Every row gives one point. The points of each table are mixes of a few directions, plus a little noise. How many directions does each table use, and how many do they share? Where both have some left over, give the other angles between the two spaces (their principal angles), to ten degrees, smallest first.
(in the rows, 128 means zero)

First, 6 rows:
[[141 189]
 [118  84]
 [122 101]
 [117  79]
 [120  92]
 [150 223]]
Second:
[[126 118]
 [140 182]
 [138 172]
 [108  41]]
Directions: first 1, second 1, shared 1

First (7 x 3):
[[ 81 189 109]
 [111 133  93]
 [100 182 146]
 [159 105 168]
 [176  75 161]
 [ 99 121  43]
 [171  91 175]]
Second (6 x 3):
[[ 89 149  66]
 [192  93 232]
 [118 133 112]
 [ 87 150  62]
 [138 123 144]
 [143 120 152]]
Directions: first 2, second 1, shared 1

First (7 x 4):
[[ 88 114  78  98]
 [ 86 144  88 156]
 [169 109 168  91]
 [186 106 136 121]
 [ 27 211 170 195]
 [160 112 122 124]
 [180 103 132 112]]
Second (5 x 4):
[[141 151 100 209]
 [134 139 115 165]
 [109  95 168  12]
 [137 143 110 182]
 [119 112 147  72]]
Directions: first 3, second 1, shared 1

First (8 x 6):
[[ 80 105  64 135 198 132]
 [170 149 184 122  66 125]
 [127 128 127 128 129 128]
 [ 59  95  36 138 229 133]
 [134 131 135 127 120 128]
 [114 121 109 130 149 129]
 [136 132 139 127 116 127]
 [204 165 229 117  17 122]]
Second:
[[ 46  88  18 140 249 135]
 [161 144 173 123  79 125]
 [162 144 173 123  79 125]
 [ 77 103  60 135 203 132]
 [128 128 128 128 128 128]
 [140 134 144 126 110 127]
 [184 155 203 120  46 124]
 [156 142 166 124  86 126]
 [ 98 113  87 132 173 130]]
Directions: first 1, second 1, shared 1

First:
[[109 173 114 108 101 190 180  61]
 [ 24  90   7 201  36 106  50 128]
 [111 143  89 127 104 158 128 110]
 [130 128 136 127 131 126 132 127]
 [168 141 105 101 147 154 113 160]
 [151 108 205 130 166  82 144 140]
 [132 111 188 137 148  90 145 126]
 [160 127 131 115 152 127 115 159]
 [168 131 176 108 167 120 145 142]]
Second:
[[142  58 246  93 103  81 128  76]
 [129 100 164 143 142 132 121 115]
 [ 95 184  64 216 132  90 164 134]
 [154 144  63  71 139 230  88 164]
 [146 160  73  45 103 157 117 162]
 [117 151  94 179 127 127 141 115]
 [127 128 131 142 116 116 136 108]
 [118 130 135 157 127 102 141 119]
 [125  96 183 106 162 118 115 161]]
Directions: first 3, second 4, shared 1; angles 40, 70

First, 8 rows:
[[ 51 189 151   7 134  66 153 153 106]
 [ 90 144 109  78 109 116 144 154 107]
 [189  87 126 219 135 167 106 101 151]
 [148 108 114 162 120 149 123 125 131]
 [124 116  97 131 104 144 134 144 115]
 [203  89 150 232 155 161  98  83 165]
 [ 70 176 149  36 135  79 146 145 113]
 [148 115 128 158 131 141 121 118 136]]
Second (8 x 9):
[[145  90  72 171  89 173 129 145 115]
 [149 147 196 137 182  99 112  88 160]
 [ 34 150  44  15  52 121 174 210  61]
 [175 116 167 185 164 133 105  88 160]
 [154  98  99 174 110 162 123 129 128]
 [142 146 185 130 172 102 115  96 154]
 [122 148 162 109 152 104 126 116 138]
 [104 130 100 102 104 131 141 152 109]]
Directions: first 2, second 2, shared 2

First:
[[167 179  99 116 124  92 161 133 126 137 139]
 [ 83 105 115 140  68 123  77 101 156  58 101]
 [183 134 125 142 188 131 157 134 102 176 134]
 [103 123 114 150 100  91 106 130 168  82 125]
 [ 55 108 168 122 131 148 137 186 131 115 154]
 [112 107 160 160 193 121 155 188 135 156 163]
 [ 39 112 137  71  12 184  71  92 121  55  95]
 [180 149 138 115 159 108 151 117 130 193 142]
 [151 126 150 117 144 119 127 108 142 179 136]
 [208 135  75 149 158 158 137  91  67 133  91]]
Second, 11 rows:
[[104 198 109 120 155 168 149 108 133 143 126]
 [194 169 171 109  74 229  75 177 177 137 195]
 [117 153  91 111 148 132 124 129 127 123 140]
 [149 170 176 118 155 249 146  82 179 133 149]
 [109 139  94 139 108 178 182 114 157 174 133]
 [135  86 156 143 117  95 130 128 116 121 108]
 [131 163 147 126 135 157 161 110 128 115 120]
 [150  96 165 136 108  59 132 146  88  80 102]
 [ 95  95 122 151 138  38  66 147  96 164  99]
 [107  97  83 133 115  32 107 163  89 128 114]
 [123  43  96 121 156  72 136 110 118  94 122]]
Directions: first 5, second 6, shared 1; angles 60, 70, 80, 90
